Each row is a point. Each copy is the shape, with its points in the same order, turned, moved and blurred by noise. Say if it was mirrored as well.

Shape:
-14 -33 29

9 2 -20

-53 30 31

12 -36 12

-11 101 14

-22 -21 -18
Copy 1 (6 x 3):
21 12 -39

-6 -38 -15

-49 22 -52

28 -4 -13

-106 9 17

1 -31 -47
Copy 1 is: mirrored
Copy 2, 6 rows:
26 24 44

-1 -1 -5

62 52 -9

-3 9 43

16 73 -80

31 -13 15
Copy 2 is: mirrored
Copy 3 (6 x 3):
8 -42 5

-4 16 -4

-61 -34 23

27 -24 -2

-84 32 65

-15 -14 -30
Copy 3 is: only turned
Copy 4:
48 -15 -7

-17 -13 -13

32 57 -9

30 -38 -2

-33 81 39

12 -8 -41
Copy 4 is: mirrored

Shape, 8 rows:
-28 22 -58 39

27 35 -2 14

-48 -14 34 -71

-16 5 -20 42

43 -43 -49 40

-19 -15 31 -29

-11 -44 -55 -18

-34 -3 50 -7
Copy 1:
-81 -27 8 -14

-28 38 9 -29

52 -24 -37 35

-55 -7 29 1

-28 -23 80 -54

28 -4 0 23

-5 -67 23 -31

13 11 2 48
Copy 1 is: mirrored
Copy 2, 8 rows:
-21 29 -40 -25

32 47 18 -10

-63 2 82 56

-22 15 -11 -36

47 -40 -24 -10

-29 1 59 20

-15 -33 -28 41

-38 11 72 -10
Copy 2 is: mirrored
Copy 3 (8 x 4):
-25 47 -64 26

15 58 4 -8

-58 -54 28 -32

-11 47 -29 45

66 19 -34 37

-18 -19 31 -7

18 -23 -46 -7

-48 10 33 15
Copy 3 is: only turned

Shape:
39 13 18 17

-39 -6 23 41

43 -16 7 -48

5 14 12 46

-62 55 37 6

-65 9 -56 -16

50 -51 -24 13

-50 -28 17 -45

8 -43 -13 48
Copy 1, 9 rows:
32 6 13 25

-42 -5 -7 55

32 -31 4 -34

3 18 -3 51

-68 41 29 21

-60 21 -65 -22

52 -39 -45 18

-61 -39 -9 -27

13 -29 -48 52
Copy 1 is: only turned
Copy 2 (9 x 4):
-4 21 -40 14

-4 -16 22 40

-44 20 -34 -53

15 6 -27 29

25 28 58 31

34 -44 57 -41

-38 -48 -70 -29

-24 -10 56 -33

-11 -54 -30 12
Copy 2 is: mirrored

Shape, 11 rows:
0 10 -3 7 -34 -14

14 5 -3 11 11 3

-1 2 3 -32 26 -4

-19 9 -7 -16 27 27

-24 -4 -14 -12 18 -16

13 0 121 12 -7 -14

-12 8 9 8 -103 13

10 -71 -14 6 26 -2

14 17 -12 -14 24 -10

-13 14 -10 -2 31 -3

-13 14 -5 15 1 -8
Copy 1, 11 rows:
39 12 -15 -2 -20 -5

14 -10 -3 7 13 -13

-23 3 4 3 -5 -35

-23 14 7 32 8 -14

-17 28 -17 -7 1 -17

38 -30 110 -27 -10 -11

63 3 0 6 -79 35

-38 -23 -19 -36 16 16

2 0 -8 10 12 -47

-5 20 -5 13 15 -23

13 25 0 -2 12 -5
Copy 1 is: mirrored
Copy 2, 11 rows:
-14 13 6 18 -33 8

7 12 12 9 13 0

12 -15 8 -28 -1 -4

-6 4 5 -33 24 10

-17 -26 13 -13 5 1

57 23 105 -7 -47 26

-31 52 -4 21 -77 52

23 -44 0 29 28 40

9 -1 2 -10 8 -24

-10 -4 14 -12 19 -12

-19 10 23 5 -1 -2
Copy 2 is: only turned
Copy 3, 11 rows:
-25 10 3 -14 -6 -42

10 2 -12 -5 -14 -10

13 -17 -2 -28 -30 3

-6 -16 -13 0 -37 24

-2 -31 -15 -13 -32 -13

31 -19 78 -24 74 -7

-75 40 38 8 8 -47

34 -26 16 29 -67 -44

17 7 -22 -25 -28 -8

8 -17 -32 -13 -21 0

-12 -10 -20 -3 -1 -20
Copy 3 is: only turned

Shape, 13 rows:
18 -52 -8 -17 -21 2 46 48

11 4 59 -43 39 34 -49 -33

22 26 -1 18 22 23 -19 -2

-44 -23 0 -42 6 4 31 -6

-1 31 25 -24 64 83 25 67

-16 24 -17 -43 14 6 -28 15

-20 -11 39 20 1 -2 -50 26

16 -34 -65 -6 -53 -17 -49 43

27 4 -24 -51 -26 -111 -25 -36

-30 -6 -31 -22 -56 11 -17 -32

13 -44 -56 -13 19 -32 -24 41

-17 9 65 -38 -18 -63 19 30

12 -39 -24 12 30 49 -25 -45
Copy 1:
47 -46 5 42 -6 4 10 27

-30 -37 70 -69 26 -53 33 7

-43 1 40 -18 -8 5 40 16

8 -57 -20 -35 10 -6 -11 24

-37 -61 48 -19 -13 -1 51 120

0 -5 32 -56 -22 -5 -6 38

-12 29 17 -12 23 -57 20 30

59 53 33 12 -8 26 -23 5

41 10 4 -47 -69 -28 -16 -84

-7 -2 12 -25 21 17 -56 -12

66 20 8 -18 -19 21 35 16

8 -36 -15 -3 -46 -94 -12 10

-16 -15 35 -37 57 38 45 -9
Copy 1 is: only turned
Copy 2:
-16 8 -57 -34 -26 -27 -38 -8

-5 51 73 30 -38 12 -10 48

21 26 20 5 25 28 -6 9

-42 -34 8 0 -33 -20 -4 3

-19 14 14 -76 -19 60 25 71

-17 16 33 -10 -17 12 35 -26

-50 62 7 34 19 24 -2 18

-29 56 -35 -5 6 -3 -15 -98

19 31 5 56 -16 -103 26 -57

-20 -15 16 48 -23 13 -16 -63

-31 42 -7 -35 25 -45 -7 -46

-37 15 -34 52 -31 -51 39 45

7 13 62 -8 11 14 -67 -9
Copy 2 is: only turned
Copy 3, 13 rows:
38 -38 21 28 -28 7 62 -12

13 17 83 -26 10 11 -67 19

-8 21 10 -2 5 -2 -35 -37

16 -73 24 -2 -20 -23 -14 25

43 -52 21 -4 -39 64 -70 -69

-26 -19 21 -32 -38 9 -25 11

-25 14 30 52 -4 22 -29 25

-31 28 -4 18 -73 -9 61 14

-65 1 20 -58 32 -27 64 60

-32 -21 42 9 -52 -67 -4 18

7 11 -30 -11 -39 11 37 31

-37 -63 54 14 37 34 26 25

51 37 10 0 -23 -48 -39 5
Copy 3 is: only turned
Copy 4:
-39 -70 14 -2 11 -8 -67 -31

48 18 -37 63 57 -1 -8 -1

42 -17 -11 -14 27 -14 1 23

-38 16 2 35 6 -33 -31 -39

40 -1 38 10 54 -93 -73 25

19 22 -41 -1 -9 -29 -35 -12

29 -41 -25 61 -24 -8 -14 36

-18 -73 -75 -28 -43 11 -39 -7

17 10 -39 2 -57 79 -23 -81

-55 3 -47 7 -10 17 -2 10

15 -61 -49 -19 -27 -31 -35 -57

2 -2 24 76 -35 44 -75 -23

6 -28 -39 2 52 -29 40 -12
Copy 4 is: only turned
